Each row is a point. Each copy is the shape, with its points in the same order, stretched, turned, moved and blurred by noise. Is it also mirrored, or only turned?

Shape (8 x 3):
-0.025	0.046	0.009
0.003	0.047	0.002
-0.008	0.046	-0.056
0.000	-0.054	0.022
-0.029	0.041	0.016
-0.008	-0.095	-0.012
0.008	0.038	0.016
-0.027	0.032	0.019
Copy 1 (8 x 3):
-0.003	0.030	-0.027
0.021	0.043	-0.014
-0.030	0.075	-0.004
0.000	-0.034	0.022
0.002	0.024	-0.039
-0.032	-0.052	0.054
0.031	0.025	-0.005
0.008	0.019	-0.036
Copy 1 is: mirrored
Copy 2 (8 x 3):
-0.018	0.040	0.037
-0.008	0.044	0.011
-0.049	0.034	-0.016
0.006	-0.058	0.008
-0.019	0.033	0.044
-0.019	-0.105	-0.012
0.004	0.042	0.013
-0.012	0.026	0.047
Copy 2 is: only turned

Shape (7 x 4):
-0.027	0.002	0.017	0.004
-0.038	-0.033	-0.014	-0.019
-0.012	-0.015	-0.007	0.015
-0.040	-0.014	0.001	0.001
0.110	0.017	-0.006	0.023
-0.010	0.027	-0.023	-0.008
-0.043	-0.028	-0.021	0.032
Copy 1 (7 x 4):
-0.004	0.031	0.026	0.029
0.009	0.017	0.031	-0.027
0.032	-0.002	0.018	0.013
0.017	0.036	0.032	0.000
0.017	-0.107	-0.088	0.088
0.004	0.036	-0.016	0.019
0.071	0.020	0.050	-0.008
Copy 1 is: mirrored
Copy 2 (7 x 4):
-0.019	0.008	0.023	0.012
-0.029	0.040	-0.009	-0.016
0.006	0.010	0.007	-0.007
-0.026	0.034	0.013	0.000
0.076	-0.106	-0.002	-0.017
-0.006	-0.014	-0.026	0.019
0.014	0.053	0.003	0.006
Copy 2 is: mirrored
Copy 3 (7 x 4):
-0.018	-0.014	0.044	0.033
0.039	-0.007	0.032	0.041
0.006	0.003	0.005	0.040
0.007	-0.017	0.039	0.046
-0.038	0.069	-0.081	-0.040
-0.010	-0.028	0.005	-0.016
0.018	-0.018	0.006	0.079
Copy 3 is: only turned

Shape (13 x 8):
-0.019	-0.047	-0.005	0.022	0.015	0.005	0.021	0.041
-0.038	0.036	0.023	-0.043	0.010	-0.011	-0.084	-0.070
0.002	0.011	0.020	0.023	0.043	-0.005	0.001	-0.011
-0.016	-0.030	-0.011	0.041	-0.024	-0.013	0.000	0.020
0.006	-0.011	0.017	0.003	-0.016	0.015	0.013	-0.024
-0.016	0.066	-0.011	-0.015	0.003	0.049	0.010	0.016
-0.029	0.045	-0.008	-0.042	0.044	0.052	-0.029	-0.003
0.014	-0.039	0.035	0.036	0.008	-0.008	0.017	0.030
-0.015	-0.006	-0.042	0.035	0.036	0.057	0.041	0.022
0.027	-0.009	-0.015	0.033	0.009	-0.029	-0.009	0.030
-0.008	-0.012	-0.007	0.009	0.011	-0.048	0.020	-0.024
-0.074	0.067	0.040	-0.044	0.010	-0.018	-0.038	-0.035
-0.034	0.037	0.021	-0.096	0.004	-0.023	-0.038	-0.035
Copy 1 (13 x 8):
0.019	0.021	-0.005	0.012	0.028	-0.045	0.026	0.005
-0.032	-0.037	-0.011	-0.033	-0.008	0.066	-0.011	-0.104
0.004	0.014	-0.031	0.007	-0.020	-0.005	-0.009	-0.051
-0.017	0.010	-0.006	0.009	0.027	-0.028	-0.008	0.018
0.015	-0.011	0.012	-0.014	-0.015	-0.011	-0.026	-0.018
-0.024	-0.023	0.025	-0.001	-0.068	-0.035	0.034	-0.052
-0.008	-0.017	0.018	-0.006	-0.047	0.010	0.059	-0.084
0.021	0.024	-0.040	-0.012	-0.005	-0.038	-0.010	0.006
0.005	0.033	0.045	0.052	-0.017	-0.035	0.039	-0.010
-0.008	-0.003	-0.058	0.025	-0.010	-0.015	0.005	0.010
0.010	-0.016	-0.025	0.025	0.027	-0.019	-0.027	-0.036
-0.034	-0.030	-0.006	-0.031	-0.011	-0.001	-0.004	-0.135
0.004	-0.087	-0.024	-0.041	-0.013	0.012	0.011	-0.107
Copy 1 is: only turned
Copy 2 (13 x 8):
-0.044	-0.035	0.066	-0.006	0.052	-0.030	-0.011	0.015
0.016	0.088	0.013	0.004	-0.041	0.075	0.000	-0.052
0.047	0.014	0.036	-0.011	0.028	0.005	-0.013	-0.013
-0.043	-0.006	0.033	0.021	0.075	-0.020	0.012	0.019
-0.008	0.002	-0.008	-0.009	0.053	0.030	-0.030	-0.019
0.052	-0.058	0.004	0.021	-0.014	0.035	-0.008	-0.052
0.041	-0.012	0.038	0.003	-0.065	0.026	-0.026	-0.072
-0.017	-0.020	0.049	0.000	0.075	-0.009	-0.024	0.044
0.017	-0.060	0.034	-0.007	0.030	-0.053	-0.025	-0.058
0.008	-0.005	0.027	0.021	0.035	-0.041	0.008	0.049
0.005	0.015	0.015	-0.037	0.052	0.009	0.018	0.012
0.034	0.034	0.034	-0.008	-0.020	0.113	0.029	-0.056
0.002	0.026	0.006	-0.031	-0.057	0.107	0.007	-0.010
Copy 2 is: mirrored

Shape (17 x 11):
0.028	0.014	0.027	-0.038	-0.024	-0.023	-0.008	-0.049	0.006	0.038	0.016
-0.009	-0.018	0.003	-0.009	-0.006	0.014	-0.032	-0.002	0.011	0.004	-0.065
0.016	-0.001	0.029	0.015	-0.008	-0.037	0.017	0.003	-0.008	-0.012	-0.027
0.030	0.024	0.020	0.096	-0.009	0.034	-0.033	0.009	-0.015	0.011	0.015
0.011	-0.015	-0.107	-0.036	0.013	0.049	0.002	-0.006	0.002	-0.001	0.021
0.029	0.019	-0.117	-0.018	0.043	0.016	-0.026	-0.028	0.012	-0.010	-0.037
0.024	0.007	-0.012	0.009	-0.018	-0.014	-0.016	-0.005	0.015	-0.008	-0.027
0.023	-0.097	0.015	-0.038	0.016	0.034	-0.013	0.012	-0.076	-0.013	0.023
0.030	-0.059	0.006	0.053	0.001	-0.023	-0.005	-0.070	-0.005	0.086	0.001
-0.045	0.031	-0.042	0.044	0.066	-0.024	0.075	0.013	-0.127	-0.004	0.012
-0.014	0.011	0.001	-0.034	-0.008	-0.038	0.001	0.010	-0.048	0.029	-0.009
0.026	0.035	0.001	-0.034	-0.009	0.030	-0.017	-0.032	0.000	0.005	-0.014
-0.113	0.014	0.008	-0.019	-0.001	-0.026	-0.041	0.007	-0.048	-0.009	0.020
0.014	-0.035	-0.021	-0.003	-0.020	0.040	0.021	-0.015	-0.011	0.036	0.008
-0.009	-0.024	0.010	-0.014	-0.003	0.007	-0.024	-0.076	-0.001	-0.021	-0.003
0.025	0.015	0.019	-0.002	-0.007	-0.038	0.003	0.011	-0.001	-0.015	-0.037
-0.016	-0.007	0.035	0.067	0.061	0.005	0.007	0.010	0.016	0.023	0.019
Copy 1 (17 x 11):
-0.004	0.022	0.011	-0.003	0.006	-0.013	-0.085	0.035	0.037	0.022	-0.029
0.023	-0.039	0.012	0.012	-0.005	0.032	0.005	-0.037	0.014	0.020	-0.013
0.015	0.026	0.046	-0.005	0.018	0.006	-0.005	-0.032	0.022	0.007	0.031
-0.062	-0.014	0.042	-0.035	-0.055	-0.038	0.034	-0.051	0.038	0.042	-0.025
-0.036	-0.034	-0.030	0.040	-0.060	0.003	-0.006	0.022	-0.036	0.001	0.020
-0.057	-0.023	-0.035	0.025	-0.065	0.043	-0.018	-0.044	-0.030	0.045	0.013
0.008	-0.007	0.017	-0.030	-0.011	0.026	-0.012	-0.027	-0.003	0.013	0.008
0.001	-0.068	0.039	0.043	0.021	-0.041	-0.021	0.003	0.018	0.018	0.068
0.014	0.022	0.052	0.029	-0.065	-0.054	-0.061	0.000	0.053	0.097	-0.012
-0.100	0.075	0.071	0.141	0.009	-0.080	0.020	-0.032	-0.011	0.041	0.016
-0.004	0.012	0.023	0.042	0.043	-0.007	-0.028	0.021	0.012	0.041	-0.016
-0.040	-0.012	0.001	0.006	-0.019	0.012	-0.041	0.003	0.031	0.003	-0.030
0.017	-0.016	0.019	0.068	0.063	-0.055	-0.040	0.002	-0.059	-0.006	-0.093
-0.003	-0.003	0.028	0.033	-0.048	-0.016	-0.007	0.033	0.023	0.010	0.004
0.006	-0.015	0.039	0.025	-0.013	-0.017	-0.089	-0.014	-0.001	-0.016	-0.032
0.003	0.017	0.022	-0.017	0.022	0.026	-0.005	-0.042	0.020	0.018	0.030
-0.031	0.005	-0.023	0.024	-0.032	-0.087	0.027	-0.067	0.045	0.042	-0.007
Copy 1 is: mirrored
Copy 2 (17 x 11):
0.020	0.056	-0.020	0.013	0.031	-0.019	-0.021	0.044	0.008	-0.036	0.044
0.020	0.036	-0.017	-0.029	-0.038	-0.009	0.002	-0.008	-0.009	-0.027	0.001
0.018	0.018	-0.004	-0.001	0.017	0.000	0.029	-0.014	0.026	-0.012	-0.010
-0.049	0.028	0.030	0.023	0.005	0.018	0.012	0.021	-0.017	0.048	-0.044
-0.010	-0.046	0.047	-0.006	-0.028	-0.027	-0.043	0.007	-0.053	-0.065	0.038
0.022	-0.053	0.039	-0.035	-0.047	-0.030	-0.033	0.039	-0.033	-0.063	-0.010
-0.002	0.009	-0.009	0.001	-0.012	-0.004	0.012	0.018	0.006	-0.034	-0.005
0.037	0.043	0.071	0.019	-0.003	-0.024	0.036	-0.060	-0.090	-0.013	0.032
0.048	0.023	-0.020	-0.001	0.014	-0.039	0.012	0.070	0.017	0.058	0.084
0.010	-0.039	0.131	-0.039	0.050	-0.056	-0.030	-0.077	0.039	0.028	-0.031
0.021	0.039	0.008	-0.012	0.022	-0.068	-0.018	-0.028	0.022	-0.029	0.011
-0.005	0.048	0.014	-0.021	0.008	0.007	-0.028	0.023	-0.030	-0.055	0.005
-0.014	0.063	0.062	0.020	-0.042	-0.061	-0.071	-0.051	0.078	-0.018	-0.009
-0.003	0.005	0.012	-0.015	0.013	-0.016	-0.009	0.000	-0.034	-0.011	0.065
0.017	0.045	0.043	0.002	-0.026	0.014	-0.013	0.030	0.005	-0.035	0.033
0.019	0.013	-0.014	-0.004	0.006	-0.009	0.021	-0.009	0.015	-0.034	-0.025
0.025	-0.001	0.015	0.025	-0.008	0.021	-0.040	-0.010	0.026	0.064	-0.024
Copy 2 is: mirrored

Shape (18 x 12):
-0.057	-0.016	-0.012	-0.040	0.051	-0.026	0.034	0.034	0.003	0.047	-0.010	0.007
-0.023	0.022	0.071	0.018	-0.037	-0.012	0.002	0.035	-0.005	0.021	-0.034	0.062
0.040	0.068	-0.004	0.052	0.008	0.039	-0.009	0.000	-0.043	0.067	0.023	-0.041
-0.049	0.072	-0.033	0.019	0.014	0.044	0.026	-0.030	-0.008	-0.003	0.027	0.012
0.023	-0.035	0.041	0.020	0.051	0.024	-0.037	0.048	0.059	-0.041	0.024	0.046
-0.047	0.037	-0.004	-0.052	-0.043	-0.032	-0.062	0.047	-0.030	-0.022	0.030	-0.010
-0.010	0.063	-0.003	-0.041	-0.013	0.033	-0.023	-0.009	0.032	-0.020	0.065	0.044
0.012	-0.022	-0.001	-0.002	0.037	0.041	0.031	0.006	-0.039	0.060	-0.021	-0.013
-0.016	0.060	-0.005	0.051	-0.017	0.038	0.012	0.019	0.054	0.066	-0.029	-0.041
0.025	0.041	0.021	-0.010	0.057	-0.064	0.006	-0.029	0.067	-0.031	0.068	-0.005
-0.038	-0.023	0.012	0.055	-0.001	-0.001	-0.060	0.008	0.049	0.034	-0.025	0.064
0.032	-0.020	-0.041	0.012	0.048	-0.028	-0.056	-0.032	0.017	0.027	0.006	0.052
-0.046	0.056	0.063	-0.037	0.016	0.006	-0.056	-0.018	0.031	0.064	-0.024	0.069
-0.045	0.048	-0.036	-0.020	0.022	-0.058	-0.025	-0.015	-0.018	-0.007	0.026	0.068
0.035	0.044	-0.026	-0.014	0.009	0.040	-0.063	0.026	0.032	0.026	0.022	-0.003
-0.017	0.010	0.061	-0.014	-0.046	0.014	0.021	0.010	0.005	-0.024	0.051	-0.022
0.044	0.042	-0.001	0.000	0.004	-0.039	-0.053	0.027	0.023	-0.035	-0.033	-0.028
0.035	0.067	0.015	0.034	0.006	-0.063	0.024	-0.037	-0.012	0.057	0.009	0.047
Copy 1 (18 x 12):
0.000	-0.012	0.014	0.033	0.072	0.012	-0.013	0.004	-0.026	-0.058	0.000	-0.014
-0.003	0.018	-0.024	-0.005	-0.007	0.056	-0.004	-0.010	0.011	-0.033	-0.008	0.025
-0.095	0.004	0.018	-0.004	0.013	-0.003	0.007	0.031	0.024	0.011	0.047	0.001
-0.036	-0.039	0.029	-0.009	-0.011	-0.003	0.028	0.058	-0.006	-0.022	-0.001	-0.015
0.042	0.047	-0.001	-0.033	0.059	0.011	0.004	0.016	0.037	0.014	-0.018	-0.033
-0.012	0.079	0.029	-0.002	-0.008	0.002	0.030	0.010	-0.056	-0.032	0.018	-0.001
-0.017	0.005	0.030	-0.033	0.008	0.015	0.077	0.021	-0.024	0.003	-0.015	-0.015
-0.043	-0.012	-0.021	0.039	0.051	0.013	-0.017	0.021	-0.006	0.002	0.022	-0.018
-0.048	-0.021	-0.029	-0.005	0.030	-0.013	0.026	0.044	0.025	-0.038	0.036	0.040
0.016	-0.001	0.069	-0.013	0.027	-0.029	0.047	-0.040	0.045	-0.013	0.007	-0.034
0.001	0.002	-0.022	-0.058	0.039	-0.001	-0.021	0.012	-0.001	-0.002	-0.015	0.039
-0.024	0.002	0.034	-0.020	0.051	-0.041	-0.011	-0.016	-0.005	0.040	-0.033	0.009
-0.048	0.001	-0.032	-0.049	0.043	0.015	0.020	-0.030	-0.021	-0.061	-0.030	-0.009
-0.017	0.006	0.072	-0.013	-0.001	-0.009	0.006	-0.006	-0.033	-0.023	-0.051	-0.001
-0.051	0.045	0.008	-0.021	0.052	-0.023	0.043	0.027	-0.008	0.011	0.003	0.006
0.016	0.013	0.002	-0.005	-0.017	0.041	0.044	0.001	-0.001	-0.009	0.048	-0.025
-0.019	0.073	0.007	0.019	0.001	-0.046	0.019	-0.007	0.029	-0.016	-0.002	0.011
-0.051	-0.033	0.052	-0.001	-0.001	0.012	0.006	-0.040	0.036	0.003	-0.013	0.029
Copy 1 is: mirrored
Copy 2 (18 x 12):
0.032	-0.048	-0.013	-0.017	-0.039	-0.039	-0.043	0.060	0.041	0.008	-0.023	0.049
-0.010	-0.011	0.042	0.036	0.000	0.003	0.037	0.095	0.051	0.061	0.002	0.013
-0.017	0.015	-0.008	-0.024	0.078	-0.015	0.033	0.006	-0.069	0.026	-0.041	-0.007
0.012	-0.045	-0.024	-0.029	0.023	0.036	-0.005	-0.032	0.035	0.064	-0.014	-0.013
-0.045	0.012	0.024	0.042	0.028	-0.024	0.018	0.024	0.073	-0.065	0.038	0.007
0.052	-0.050	-0.019	0.023	-0.018	0.029	0.017	0.044	0.007	0.052	0.092	0.033
0.001	-0.044	0.037	-0.032	0.034	0.026	0.005	-0.022	0.049	0.026	0.058	0.016
0.024	-0.001	-0.011	-0.025	0.015	0.004	-0.009	0.052	-0.022	-0.028	-0.071	-0.002
-0.016	0.038	-0.006	-0.045	-0.008	-0.056	0.057	0.004	0.014	0.050	-0.042	-0.014
-0.018	-0.054	0.053	0.030	0.037	-0.077	0.002	-0.071	0.036	-0.022	0.011	0.084
-0.031	-0.006	0.047	0.035	-0.036	-0.025	0.009	0.046	0.059	0.018	0.017	-0.048
-0.031	-0.015	0.059	0.034	-0.006	-0.010	-0.060	-0.005	0.002	-0.031	0.001	0.005
-0.083	-0.085	0.083	-0.022	-0.019	-0.040	0.040	0.047	0.030	0.022	-0.003	0.026
-0.001	-0.081	0.024	0.033	-0.006	0.023	-0.061	0.014	0.035	0.072	0.040	0.044
-0.040	0.020	0.017	-0.032	0.021	-0.014	0.019	-0.003	-0.011	-0.017	0.032	0.010
0.073	-0.027	0.015	0.003	0.032	0.006	0.057	0.013	0.033	0.018	0.020	0.008
-0.030	0.020	-0.001	0.053	-0.015	-0.018	0.040	-0.006	0.001	-0.005	0.023	0.062
-0.021	-0.024	0.080	0.028	0.048	-0.032	-0.022	0.010	-0.009	0.069	-0.043	0.053
Copy 2 is: only turned

Shape (16 x 12):
0.031	0.031	-0.006	-0.064	-0.011	0.042	0.067	-0.036	0.047	-0.065	0.005	0.021
-0.014	0.038	0.015	-0.025	-0.006	-0.046	-0.018	0.007	0.029	0.025	-0.051	0.002
0.014	-0.036	0.040	0.037	0.007	0.038	-0.033	0.013	-0.037	0.032	0.006	0.005
-0.013	-0.024	0.036	0.027	-0.019	0.010	-0.003	0.056	-0.027	0.031	0.031	0.019
0.003	0.018	-0.032	0.015	-0.035	-0.021	0.000	0.018	0.009	-0.042	-0.062	-0.015
0.023	-0.042	0.025	0.062	0.004	0.035	0.012	0.014	0.000	0.037	-0.018	0.024
-0.032	-0.003	-0.026	0.014	0.020	-0.051	0.001	0.015	0.029	-0.033	-0.055	0.036
0.019	-0.051	0.041	0.021	-0.014	-0.015	0.003	0.005	-0.063	0.045	-0.005	0.031
0.065	-0.006	0.005	-0.054	0.015	0.021	0.044	-0.013	0.048	-0.044	0.058	-0.017
0.025	0.036	-0.016	0.022	-0.033	-0.046	0.000	0.016	0.026	0.021	-0.016	0.030
-0.025	-0.044	0.038	0.021	-0.034	0.008	0.009	0.031	0.014	0.033	-0.019	0.011
0.016	-0.067	0.016	0.015	-0.023	0.028	-0.038	0.005	-0.004	0.038	0.012	0.026
-0.022	0.038	0.017	0.037	-0.018	-0.040	-0.016	-0.023	0.014	-0.007	-0.008	0.014
-0.026	0.042	-0.033	-0.004	0.007	-0.019	0.001	0.014	0.002	0.032	-0.025	0.012
-0.033	0.009	-0.042	0.021	-0.024	-0.041	0.016	-0.021	0.019	0.009	-0.026	-0.013
0.030	0.012	-0.031	-0.054	-0.039	0.050	0.027	-0.017	0.049	-0.062	0.042	0.039
Copy 1 (16 x 12):
0.013	0.043	0.037	-0.048	0.069	0.021	0.057	-0.044	0.007	0.027	0.054	0.052
0.033	0.011	-0.002	-0.018	0.051	0.000	0.035	0.044	-0.051	-0.036	-0.035	-0.032
0.006	-0.024	0.064	0.012	-0.036	0.006	-0.049	-0.019	0.044	-0.036	-0.031	0.008
-0.037	-0.031	0.085	0.030	-0.047	0.008	-0.044	0.027	0.011	-0.011	-0.020	-0.019
0.056	0.045	-0.005	0.070	0.013	0.012	0.041	0.027	-0.030	0.035	-0.030	-0.016
0.003	-0.014	0.017	0.004	-0.018	0.008	-0.057	-0.003	0.063	0.004	-0.009	0.003
0.047	-0.021	-0.012	0.050	0.044	0.025	-0.025	0.043	-0.031	0.031	-0.014	0.027
-0.009	-0.040	0.060	0.021	-0.052	-0.020	-0.038	0.040	0.055	-0.049	-0.035	0.013
-0.059	0.049	0.057	-0.047	0.029	0.064	0.031	-0.036	-0.018	-0.005	0.023	0.091
-0.025	-0.003	0.004	-0.008	0.033	-0.003	0.025	0.067	-0.016	0.005	-0.066	0.000
0.008	-0.001	0.034	0.046	0.005	0.011	-0.039	0.031	0.015	-0.027	-0.002	-0.044
-0.002	0.016	0.070	0.035	-0.005	-0.004	-0.063	0.030	0.025	-0.046	-0.040	0.022
-0.012	-0.058	-0.008	0.040	0.055	-0.023	0.007	0.025	-0.010	0.000	-0.060	-0.014
0.015	-0.001	-0.004	-0.016	0.015	-0.042	0.017	0.027	-0.033	0.016	-0.034	-0.025
-0.006	0.012	-0.052	0.050	0.038	-0.047	0.009	0.030	-0.040	0.030	-0.038	-0.025
-0.004	0.062	0.078	-0.010	0.064	0.018	0.024	-0.007	0.004	0.030	0.009	0.061
Copy 1 is: mirrored
Copy 2 (16 x 12):
0.031	-0.037	0.053	-0.025	0.039	-0.026	-0.054	-0.050	0.022	0.026	0.009	-0.062
0.010	-0.018	-0.023	0.006	-0.004	-0.019	-0.020	0.021	-0.023	-0.035	0.045	-0.016
0.000	0.019	-0.016	-0.007	-0.057	0.050	0.005	-0.003	0.017	0.020	-0.046	0.046
-0.014	-0.008	-0.007	-0.017	-0.041	0.033	0.021	0.054	0.038	0.024	-0.072	0.031
-0.005	0.035	0.032	-0.026	0.004	-0.092	-0.016	0.020	-0.037	-0.012	0.032	-0.038
-0.059	0.031	-0.004	-0.004	-0.058	0.053	0.020	0.025	-0.008	0.029	-0.063	0.006
-0.010	0.034	0.057	0.006	-0.007	-0.028	0.016	0.065	-0.028	-0.046	0.008	-0.043
-0.002	-0.015	-0.014	-0.049	-0.030	0.051	0.048	0.053	-0.028	0.038	-0.062	0.039
0.030	0.011	0.020	-0.020	0.076	0.000	-0.048	-0.048	0.044	0.018	-0.031	-0.052
-0.019	0.033	-0.013	-0.007	0.005	0.002	-0.020	0.064	-0.021	0.007	0.012	-0.049
-0.026	-0.023	-0.003	-0.023	-0.047	-0.019	0.024	0.043	-0.003	0.007	-0.065	-0.011
0.006	0.025	0.003	-0.019	-0.044	0.002	-0.009	0.011	-0.009	0.018	-0.084	0.000
0.020	0.030	-0.026	-0.022	-0.023	0.015	0.022	0.034	0.021	0.001	0.025	-0.055
-0.009	-0.017	-0.016	0.031	-0.025	-0.008	-0.006	0.038	-0.032	0.015	0.026	0.012
0.006	0.004	-0.013	0.005	0.004	-0.062	0.036	0.031	-0.048	0.027	-0.002	-0.045
0.043	0.003	0.073	-0.023	0.021	-0.039	-0.071	-0.029	0.032	0.027	-0.025	-0.074
Copy 2 is: only turned
Copy 3 (16 x 12):
-0.018	0.033	-0.058	0.021	-0.017	-0.072	-0.019	-0.083	0.056	-0.037	0.015	-0.040
0.007	-0.006	-0.007	0.051	0.006	0.093	0.059	-0.034	0.026	-0.067	0.013	0.012
0.042	-0.071	0.009	-0.029	0.010	0.004	-0.003	0.027	-0.038	0.051	0.045	0.002
0.047	-0.082	-0.024	0.038	0.013	-0.009	-0.025	0.031	-0.036	-0.002	0.007	0.006
-0.039	0.015	0.025	0.035	-0.040	0.044	-0.053	-0.005	-0.010	-0.048	-0.013	0.013
0.013	-0.036	-0.004	0.006	0.041	-0.014	-0.021	0.024	-0.072	0.057	0.072	-0.027
0.038	0.075	0.009	0.055	-0.012	0.046	-0.003	-0.002	-0.039	-0.054	-0.025	-0.006
0.042	-0.078	-0.057	-0.029	0.023	0.023	0.009	0.056	-0.070	-0.019	0.051	-0.017
-0.027	-0.022	-0.021	0.008	-0.035	-0.087	0.036	-0.004	0.063	-0.013	0.004	-0.062
-0.007	0.004	-0.021	0.063	0.003	0.075	-0.022	0.024	0.021	-0.037	0.029	-0.050
0.016	-0.062	0.003	0.035	0.063	-0.016	-0.010	0.018	-0.046	-0.030	0.030	0.030
0.030	-0.071	0.032	-0.016	0.067	-0.015	-0.009	0.047	-0.023	0.008	0.036	-0.045
0.032	0.037	-0.014	0.024	0.005	0.083	-0.024	0.026	0.031	-0.031	0.024	0.040
0.007	0.015	-0.039	0.047	0.019	0.077	0.012	-0.039	0.006	-0.016	-0.025	-0.012
-0.031	0.054	-0.016	0.018	0.062	0.060	-0.015	0.014	-0.002	-0.046	-0.030	0.021
-0.008	0.009	-0.026	0.031	-0.004	-0.076	-0.066	-0.042	0.084	-0.036	-0.006	-0.077
Copy 3 is: mirrored
